Each row of a before or after table is a point. The points were changed in one or more steps. Then noise was added and the rows were shuffled. The steps act on how far a point lies along the listed directions, d1 being the first. Write out the steps. A step turns or swaps two directions, mirrors them in a line or flattens them onto one, adds a multiple of one to another, or multiplies one. Angles are multiples of 10 degrees, from the lower direction toward the higher: turns from -170 to 170, lines from 10 to 170 but not 90. Use the fewest steps. Two steps may share a direction if one is a turn and the other turns, adds or multiplies; they go together, in the order done. Otherwise the lowest direction goes first.
In the rows, 128 means zero.

Directions:
(1): [95 95]
(2): [ 95 161]
Before:
[[112 155]
 [113 125]
 [138 133]
 [121 164]
 [ 63 129]
 [190 122]
 [151 121]
 [179  67]
 [ 98  66]
 [ 84 145]
 [ 89 107]
 [150  99]
 [128 119]]
After:
[[171 142]
 [119 122]
 [ 91  76]
 [137  92]
 [117 157]
 [144 171]
 [170 176]
 [103 157]
 [134 123]
 [120 105]
 [195 108]
 [142  51]
 [139 136]]
Steps: mirror d1 and d2 in the line at 110 degrees

Directions:
(1): [135 146 156 149 195 146]
(2): [ 61 136  96 122 141 154]
(3): [108  73 150  95 153 100]
(4): [ 92 134 187 155  97 128]
Before, 14 rows:
[[166 130 164 137 225 149]
 [122 105 247 168 105 128]
 [ 78 147 236 179 104 151]
 [170 142 238 194  51 106]
 [113 114 148 129 123 104]
 [150 110 125 109 128 104]
 [189 152 107 150 106 118]
 [158 166  87 144 100 160]
 [134 119 115 133 152 126]
 [157 103 134 105 125 107]
 [135 171 107 164  79 133]
 [117 107 135 128 133 121]
 [133 135 153 125 138 138]
 [169 133 155 114 167 118]]
After (14 x 6):
[[107  91 242 156 140 128]
 [117 121 153 136 123 108]
 [123 132 148 124 144 142]
 [122 131 114 139 143 132]
 [191 137 110 142 138 115]
 [163 126 146 129 125 120]
 [147 130 106 131 112 110]
 [ 66 102 215 140 137 134]
 [148 155 153 129 172 137]
 [121 152 144 145 218 174]
 [166 102 240 160 136  97]
 [117 119 137 135 122 127]
 [153 133 136 126 125 114]
 [162 137  87 119 121 144]]
Steps: turn d1 and d2 by 30 degrees; flatten d3 and d4 onto the line at 60 degrees

Directions:
(1): [146  72  96 156 151 119 101  73 125]
(2): [199 126 135  97 165  91 151 143 134]
(3): [152 113 154 155  96 108  67 170 150]
Before (12 x 9):
[[157 137 137  66 191 127 193 100 105]
 [132 185 161 100 113 132 141 186 147]
 [111 132  98 103 173 143 189  84  91]
 [ 82 128 148 117 115 165 147 121 138]
 [117 134 144 107 134 106 131 146 111]
 [145 105 127 142 138 103 124 144 136]
 [ 87 111 112 170  88 156  75 121 134]
 [168 163 136 101 125  95 116 198 132]
 [ 97 114 106 152 115 146 114 104 133]
 [120 144  99 112 159 151 186  57 113]
 [197  82  94 131 188 114  95  77 134]
 [162 137 105 117 149 116 143  88 123]]
After (12 x 9):
[[ 95 136  89  97 179 154 205  70  81]
 [199 161 143  93 136  78 118 211 137]
 [177 183 167  82 135 107 152 196 152]
 [101 148  90 109 163 163 201  44 106]
 [145  84  90 154 161 142  79  65 128]
 [ 84 115 104 158 109 155 110  98 133]
 [ 74 111 114 180  75 161  61 122 136]
 [ 94 129 146 109 124 160 157 120 138]
 [154 142 131  58 200 129 213  90 102]
 [128 136 146 104 142  99 135 149 113]
 [144 139 102 120 144 126 144  79 118]
 [138 104 127 147 131 106 117 144 138]]
Steps: add -0.7 times d1 to d2; multiply d3 by 1.3

Directions:
(1): [ 65  89 154  91 133  98 129  76 138 152 105 153]
(2): [130 153  96 138 133  80 181 113 110 100 156 191]
Before:
[[ 99  97 147 109 148  89 130  91 127 146 115 157]
 [111  99 145 111 127 149  97 120 138 142 117  96]
 [162 166 110 171 138 125 139 151 123 111 145 131]
 [ 81  95 141 104 132 125 125  80 133 163 110 118]
 [190 140  92 167 126 126 160 165 111  91 159 126]
 [154 132 125 132 112 171 144 147 141 134 115 101]
 [231 187  79 162 130 145 147 206 109  83 179  91]
 [ 82 103 109 118 137  84 144  80 131 122  86 160]
 [131  85 202 118 132 223  23 168 161 180  72  34]
 [168 171  99 125 123 122 133 138 122 140 160 122]
 [ 89  99 147 108 117 107 120 110 111 144  87 163]]
After, 11 rows:
[[134  85 175  89 129 184  54 154 156 170  96  18]
 [120 143  93 136 134  96 176  97 109 122 151 165]
 [ 18  67 182  70 152  67 135  40 142 166  87 212]
 [160 144 106 148 146  94 156 133 107 110 152 164]
 [140 143 106 143 115 101 153 141  93 107 123 182]
 [153  87 148 134 122 172  93 155 139 140 112  60]
 [156 157  69 167 133 106 158 136 116  87 122 150]
 [ 97 109 124 109 133 101 141  93 127 125 134 157]
 [112 106 142 106 116 152 143 111 149 150 100 119]
 [136 127 149 148 135 156  91 144 144 145 110  83]
 [146 141 129 106 120 146  98 130 137 167 133  88]]
Steps: turn d1 and d2 by 100 degrees

Directions:
(1): [108 104  64 119  59 140 138 110 164 104 104 159 108 157 179 108 150  95
  99  97]
(2): [127 164  90 159 127 132 150 100  87 104 129 132  83 120 130 152  53  67
 165 156]
(3): [ 55 122 122 113 133 128 106 109 139 174 173 183  75 153  98 154 130 160
 165 112]
(4): [118 138  84 171 147 123 168 173 153 119  95 142 115  70 156 167 170 176
 165 144]
(5): [203 131 113 132 164 187 166 108 164 120 116 139  88 167  72 116 139 143
 136 105]
Before, 12 rows:
[[ 69 103 158 112 129  91  97 171 151 158 137 145 154 103 162 125 190 175
  113 123]
 [137 128 121 132 170 176 165 153 168 156 118 150 133 138 110 154 159 195
  156 107]
 [138 104 137  74  76 148 129 122 147 110 104 114 144 159 161  71 145 109
   38 102]
 [170 117  93 148 124 145 160 152 151 102  73 104 155  93 136 134 139 114
  124 120]
 [148 125 104 141 128 151 135 118 169 121  98 133 107 137 136 139 136 126
  121 117]
 [128 143 126 126 157 135 137 110 114 145 136 132 104 130 103 149 132 136
  169 136]
 [183  98 124 115 133 158 158 146 182 139 103 113 153 128 125  98 217 178
   91 101]
 [155 142  65 161  85 124 167 153 133  74  78 123 138  93 203 131 166 114
  100 137]
 [172 138 128 124  91 123 130 116 104  87 112  80 177 119 164  97 110  70
   89 146]
 [162 136 112 132 147 146 142 135 122 129 127 126 134 125 116 124 119 111
  125 122]
 [166 148  95 150  96 125 167 137 127  75  81  85 163  93 196 119 136  80
  105 146]
 [108 135 126 140 124 115 121 133 126 146 139 140 130 110 120 144 135 137
  158 147]]
After:
[[111  63 155  39  58 148 103 133 195 139 112 135 160 186 164  50 218 162
    7  63]
 [ 92  88  64 110  45 126 130 150 200 118  98 175 131 144 210 109 250 170
   70  79]
 [121 146 124 150 131 114 131 133 113 136 133 131 130  98 122 148 119 124
  163 159]
 [123  99  95 125 113 147 138 139 171 133  98 140 134 121 122 137 161 139
  128  96]
 [116 115 128  96  74 128 104 101 129 122 140 125 150 154 153  97 136  96
   92 116]
 [148 161 118 142 164 134 150 109  93 127 126 117 102 115 105 157 103 112
  178 153]
 [152 137 108 130 146 146 138 127 121 135 136 134 124 130 110 129 112 109
  133 120]
 [156 150 132 149 196 172 173 155 141 148 119 131 135 120  97 164 129 180
  173 130]
 [ 92 105  91 105  65 130 132 123 176 120 113 144 136 142 190 112 191 122
   95  97]
 [138 102 104 123 110 152 124 122 196 130  95 144 118 150 146 126 173 147
   99  94]
 [167 100 150 109 157 152 143 145 175 167 129 120 147 132  95 107 217 204
  106 102]
 [ 92 122 181 127 160  86 103 178 126 157 139 121 164  82 143 135 168 176
  126 145]]
Steps: multiply d1 by 2.5; turn d1 and d2 by -40 degrees; flatten d3 and d4 onto the line at 80 degrees

Directions:
(1): [142 174  71 172 108 167 114 149  70  95 101  77 146 141 160  92 158 153
 115 140 178 125 138 119  96 166 113 139  79 144 123  67]
(2): [185 110 113 107 168  76 129 140 147 177  86 116 146 167 159 117 123 138
 193 115 211 152 117 120 127  69 138 137 134 175 124 127]
Before, 11 rows:
[[102 113 147 112 121 116 150 101 147 124 148 147 124 121  97 130 117 123
  115 117  75 125 122 141 142 136 129 126 141 112 139 157]
 [111 147 130 170 103 147 124 137  99  86 137 132 116 130 116 118 147 126
  100 141 115 123 136 134 137 157 123 117  99 113 126 114]
 [118 136 133 129 126 137 129 128 120 113 139 114 115 130 129 124 131 131
  113 113 124 117 124 125 136 144 122 128 140 123 134 130]
 [151 116 117 118 155  88 154 131 168 163 123 141 134 144 115 148  93 126
  164 123 152 147  99 137 134  80 127 143 137 149 122 145]
 [114 151 111 161  94 148 134 146 102  94 143 119 133 119 121 114 139 129
   87 123 120 120 139 127 115 165 121 120 113 109 137  94]
 [111 172  89 188  90 193 121 144  66  83 124  93 152 124 141 103 157 135
   80 152 135 118 139 131 101 186 102 140  82 124 118  80]
 [156  94 129 104 167  78 143 129 146 179 115 131 129 156 140 120 117 123
  183 124 157 131 112 140 141  79 132 127 132 177 130 134]
 [123 173  91 172 109 165 125 144  77  81 130  96 134 115 137 118 160 135
  104 133 135 131 147 127 123 183 126 117  81 117 124  89]
 [152 128 123  96 145 103 130 148 138 162 116 120 142 152 150 113 115 122
  162 119 169 149 130 103 135  82 151 132 137 150 119 131]
 [ 92 111 159 127 118 149 119 108 144 106 180 159 102  95 104 139 112 126
   91 129  68 119 134 127 125 155 117 126 142  93 122 158]
 [131 151 101 142 121 140 125 142 116 120 114 107 157 142 147 112 141 139
  122 124 170 121 147 130 129 140 128 140 112 144 124 100]]
After:
[[ 84 104 163 107 115 121 151  92 156 119 167 165 114 106  82 143 111 113
   98 117  39 120 123 148 149 144 130 121 153  93 140 171]
 [175  99 118  98 180  56 156 132 187 194 107 146 138 157 124 149  86 127
  199 115 182 158  90 134 140  43 133 148 151 171 123 156]
 [109 137 134 135 120 148 128 126 115 105 141 115 116 124 124 124 133 130
  104 116 113 114 128 124 136 152 120 128 138 116 133 127]
 [ 94 169 105 181  75 176 131 146  83  67 152 109 131 107 116 110 148 129
   58 130 101 109 146 131 106 196 113 116 100  95 138  79]
 [ 91 163 128 186  83 173 118 134  83  60 151 129 110 117 109 117 153 126
   72 146  92 116 142 135 133 186 115 115  88  96 127 103]
 [183 118 119  85 168  71 129 153 153 191  92 112 153 173 166 110 110 128
  198 110 211 161 123 100 136  48 158 137 143 175 117 134]
 [ 91 203  67 221  59 238 112 147  25  43 129  74 153 112 144  88 174 143
   44 167 121 106 149 132  85 233  90 143  54 110 116  49]
 [194  74 128  83 197  36 146 134 170 219  92 131 139 182 156 119 109 126
  229 113 205 146 104 136 144  36 140 134 143 204 127 144]
 [108 198  73 199  86 199 117 147  48  48 134  82 135 107 137 105 174 143
   75 141 124 122 156 126 109 221 116 119  59 108 123  64]
 [ 55 112 179 129 100 172 123  97 143  83 210 176  86  66  79 152 108 113
   56 135   7 106 137 134 132 183 114 117 149  60 126 174]
 [143 162  86 150 122 142 121 147 105 116 103  92 164 150 159 101 149 150
  129 126 196 123 149 127 120 144 125 142 101 154 121  84]]
Steps: multiply d1 by 1.6; multiply d2 by 2

Directions:
(1): [201 102  85 129 124  98 149  98 185 128 121 163  98 128 157  63 149 120
 112 140 138 159  94 203 100 169  79  97 159 112 137 144 141 169 161  91
 128 145  86 156 148  80  69 142 148 150 136 109 124 127 146  64 148 167
  80 143  72 181 124 144 114 142 149  92]
(2): [ 88 129 139 113 137 124  83 120 178 140 151 120 137 128 136 120 127 153
 120  85 123 104 147 180 177 169  91  78 133 119  78 127  40 145  85 122
 172 149  95  91 123 134 139 156 141  86 105  89  19 126 126 111  81 159
 107 132 194 122 135  91 125 175 107 152]
(3): [ 49 177  97 106 106 138 139 150 184 149 135  96 194 127 120 163 157 119
 111 180 155 138 145 135  40 189 145 115 162 149 129 119 159 163 148 127
 175 140 129 152 140 135 158  82 135 154 180 144  90 130  68 131  73 106
  98  98 137 140  99 135 136  92 148  76]
(4): [128 155 115 124 153 135 172 114 165 185  75 162 141 125 110 160  74 192
  90 130 121  29  93  83 132 130 124 107 104 111 175 130 121  98 161 131
 106 141 133  99  90  82  61 161 159 185 132 174 108  95  93 154  94 146
 110  97 107 117 173 115 159 155 132 136]
(5): [134 122 150  64  99 152 196 179 145  73 105 133 133 119 108  98  97 186
 145 123 106 167  99  78  92 135  92 113 107  89  81 140 163 147 173  97
 125 152 120 106 126 145 181 185 148 102 107  96 116  75 169 144 114 143
 120  95 133 113  72 138 126  83 182 188]
(6): [117 134 169  99 114  59 105 135  90  87 115 205 134 115 126 129 119  83
  82  92 112 109 143 131 141 196  95 135  75 180  97 111 126 121 103  70
 140  77 111 148 111 117  99 110  85 187 148 160 128 146 134 120 135  88
  92  86 147 128 149 102 104  67 181 178]
Before, 12 rows:
[[ 32 149  98 127 132 108  89 132 166 150 160 112 162 139 147 152 158  92
  103 146 145 135 146 193 111 204 112 105 151 149  96 117  96 172 111 108
  184 126 117 156 135 128 120 101 103 154 171 109  62 165  81  98  86 113
   98 101 162 145 116 129 132 143 124  97]
 [ 86 145 122 141 133 168 128 133 131 164 162  63 150 123 122 153 136 146
  151 156 131 117 165 129 145  98 154  96 152  92 140 129  89 130 129 155
  146 156 112 119 128 137 167 125 134  90 130 109  84 106 101 137  86 133
  159 136 156 111 122 103 137 147  79  98]
 [ 93 126 149 116 105 165 101 156  81  69 148  78 120 127 114 130 160 120
  181 134 127 194 141  85 121 102 158 167 116 113  98 134 143 125  87 146
  126 130 133 111 143 181 223 122  94  91 103 106 140 133 157 168 150 111
  184 129 148 119  92 120 120 112 126 149]
 [ 63 134 156 134 109 132 114 152  96 149 143 111 164 127 130 171 134 124
  157 137 129 115 160  97 128  89 183 135 109 158 138 134 116 110  98 124
  129 113 142 114 112 156 145 103 118 105 135 153 159 144 111 164 109  95
  143 137 171 118 142 131 148 130 101 128]
 [184 102 108  94 127 127 168 126 171 123  94 151 121 117 134  90 103 199
  108 139 106 120  86 140 120 147  78  70 135  62 102 130 110 157 177 111
  134 165 109  94 122 105 105 191 147 119  90 115  83  81 160 103 100 170
  101 114  87 149 127 130 125 151 145 131]
 [ 90 140 147 167 157 122 115 108 146 159 130 132 151 118 132 186 123 135
  118 100 122  70 156 107 151 128 140 134 128 162 139 116 120  96  94 177
  125 122 150 142 117 114 108 126 109 137 130 174 108 149  96 159  99 107
  128 112 142 115 164 111 135 146 117 126]
 [145  95 125  72 106 104 161 144 171  87 133 181 125 104 142  83 110 166
  130 118 109 157 104 140 125 169  61  92 108  89  86 159 146 139 150  68
  124 151  99 136 119 110 127 160 122 113 105 106  97 107 187 105 155 149
   73 115 134 145 100 131 105 105 160 178]
 [188  81 138 167 123 160 135 141  85  94 146  98  88 128 147  66 139 136
  176 122 117 182 105 107 161  30 125 139 130  82 133 153 139 121 139 147
   98 144 131 127 151 145 146 163 147  52  79  79 179 124 174 125 187 133
  181 162 130 123  95 155 138 148 122 126]
 [ 60 144 170  61  88  67 144 173 134  63 121 161 169 118 108 114 133 100
   81 114 116 155 151 136  94 219  89 116  91 170  58 107 149 159 125  83
  166 108  94 148 130 141 168  98 102 143 142 125  92 120 119 114 113  81
   97  44 167 129  94 101 109  26 208 165]
 [134 119 160 157 125 166 127 138  33 120 126 108 119 146 112 157 144 108
  166 144 130 156 148  62 138  40 169 184 135 120 124 141 163  96 149 153
   88 116 169 107 126 133 177  91 102 111 105 128 198 142 146 157 174 114
  170 130 130  75 113 150 133 116 108 130]
 [163 129 110  74  80 108 205 139 182 110  87 173 133 127 111  85  96 191
  118 140 114 158  85 110  71 164  70  91 117  82 121 149 178 175 203  81
  118 151  91 143 126 120 104 187 179 132 143 113 131  97 152  89 123 163
   85  89  84 132  89 138 137  83 187 127]
 [186 104 133 128  89 160 140 143  82  91 144  86  81 137 128  89 149 105
  187 148 128 192 133 130 118  76 133 148 154  91 124 162 152 143 149 138
   98 119 140 145 162 158 162 139 128  74 108  74 181 134 174 110 169 125
  159 170 114 113  76 162 114 105 120 141]]
After:
[[142  88 132  68 106  85 137 139 165  77 145 184 117 100 154  79 122 156
  135  93 111 162 118 163 155 169  49  84 103  93  67 155 127 140 126  62
  127 152  95 132 123 113 131 162 114  99  92  99  90 113 196  91 162 155
   70 132 153 137 105 124  96 111 146 190]
 [ 43 157 180  52  97  50 134 179 138  59 117 178 170 109 103 123 122 103
   65  96 115 138 158 140 107 243  77 105  83 183  49 104 140 158 119  60
  174  95  84 148 121 139 154 106  96 162 150 127  73 126 116 114 102  80
   91  29 190 121 104  93 103  19 215 185]
 [ 85 140 136 103 101 176 140 164 102  89 130  85 135 124  99 146 136 155
  164 147 128 164 116  59  95 106 160 159 105 102 115 138 151 123 117 133
  116 144 146  95 125 166 204 131 114 116 114 118 139 111 135 187 125 111
  175 110 136 113  99 120 133 108 128 145]
 [ 15 154 103 113 142 111  86 130 195 163 152 120 172 143 146 153 143 119
   87 115 134 102 144 202 137 229  88  80 139 138  82 127  54 169 100 102
  193 139  95 132 128 117 109 130 118 149 156  98  12 156  77  95  54 125
   74  93 187 140 127 103 124 173 121 123]
 [148 126 141 161 119 181 174 148  26 131 104 110 132 151 103 170 134 118
  167 178 128 157 131  27  94  24 187 202 139 120 165 142 208  88 187 152
   61 115 187 120 119 117 163  90 102 147 123 158 244 133 141 174 185 111
  173 110  88  72 114 181 147  88 126 118]
 [192  86 126 168 128 179 170 142  94 106 131 102  94 128 135  77 122 158
  172 133 115 166  92  77 141  17 139 141 124  71 160 155 158 110 165 154
   84 159 150 120 139 127 136 180 159  73  78  94 192 110 174 148 187 136
  185 145 102 118  96 163 148 152 118 125]
 [ 76 147 146 168 153 117  90 111 154 152 145 120 165 110 131 186 136 120
  122 104 126  85 167 122 147 135 136 134 137 162 131 112 108 106  84 179
  137 115 148 144 122 117 118 115 108 125 128 170  97 153  98 146  90 102
  127 111 156 116 165 106 133 142 113 115]
 [180  82 115 104 124 118 120 114 161 106 135 129 110 124 149  68 128 167
  126 117 112 148 112 181 154 143  74  73 150  70  78 129  80 171 142 116
  144 158 100  98 135 131 131 180 139  77  83  82  62 103 180  85 118 168
  116 134 113 153 121 121 114 176 124 136]
 [ 47 140 147 132 107 131 122 154 113 160 131 111 178 122 114 180 130 132
  148 150 133 102 159  94 111  88 190 133 120 160 143 139 127 114  98 117
  134 113 142 116 108 149 146  92 123 113 140 158 157 134 101 165 100  92
  141 131 166 115 132 137 154 127 109 124]
 [178 110 114  94  68  98 173 137 140  81 116 162 115 130 119  75 126 149
  137 139 115 198 101 131  90 143  82 108 127  97 114 151 175 181 180  84
  115 136  92 165 146 140 118 160 159 106 134 106 163 122 173  77 148 158
   99 119  76 140  80 148 121  79 181 112]
 [ 69 150 112 137 138 179 115 130 159 176 166  54 154 127 126 153 142 164
  151 150 136 107 170 145 146 111 153  74 167  80 132 130  59 133 118 165
  163 177  97 100 124 136 176 135 143  70 121  86  48 102  92 137  75 151
  153 143 177 103 120  93 143 168  57  96]
 [199 109 122 124  88 181 190 143  81 110 106  99  86 131 105 104 130 141
  177 168 128 160 106  84  98  52 141 158 139  75 152 165 185 130 191 137
   72 130 148 137 147 142 136 161 144 100 108 104 208 105 172 132 177 127
  161 155  80 110  79 173 129  97 131 140]]
Steps: add -0.3 times d1 to d3; multiply d2 by 2; flatten d4 and d5 onto the line at 110 degrees; multiply d6 by 1.3
